Rows are points. Each copy is the shape, with its points in the same order, turned, moved and blurred by noise. Say if it was mirrored as well.
In the rows, zero is written as 128.

Shape (6 x 3)
[[126 167 169]
 [146  81  81]
 [123 127  92]
 [117 145 144]
 [152 117  95]
 [123 109 116]]
Copy 1 (6 x 3)
[[ 69 130 153]
 [178 139  94]
 [147 160 130]
 [ 94 146 134]
 [156 132 125]
 [130 149 108]]
Copy 1 is: only turned
Copy 2 (6 x 3)
[[176 112 142]
 [ 67 158  98]
 [ 92 128 140]
 [145 107 132]
 [ 96 157 124]
 [106 125 108]]
Copy 2 is: only turned

Shape (11 x 6)
[[117 142  81 138 134 118]
 [240 129 149 103  97 100]
 [114 123 144 103 115 132]
 [117 122 138 130  96 113]
 [130 139 139 147 115 158]
 [141 126 140 139 149 155]
 [130 106 141 115 103 139]
 [121 159 137 147 117 140]
 [115 114 144 155 234 101]
 [125 111 102 151 104 105]
 [124 116 126 114 108  98]]
Copy 1 (11 x 6)
[[118 146 160 136 134 102]
 [138  93  61  47 149  60]
 [128  98 115 134 120 140]
 [105 123 114 116 118 144]
 [130 135  94 149 144 127]
 [161 139 103 139 147 120]
 [126 103 109 122 141 145]
 [116 141  98 154 121 115]
 [221 180 147 135  84 123]
 [100 147 136 105 135 133]
 [115 113 133 103 114 133]]
Copy 1 is: mirrored
Copy 2 (11 x 6)
[[110  91 111  84 121  94]
 [ 80 179 202 120 172 152]
 [120 117 137 146 105 105]
 [132 122 145 121  95 124]
 [148 129 115 131 139 112]
 [117 130 103 143 148 127]
 [136 116 143 147 118 131]
 [146 136 113 122 136 100]
 [ 57 149  25 128 105 129]
 [124 100 129  90 109 138]
 [110 118 146 114  99 121]]
Copy 2 is: mirrored
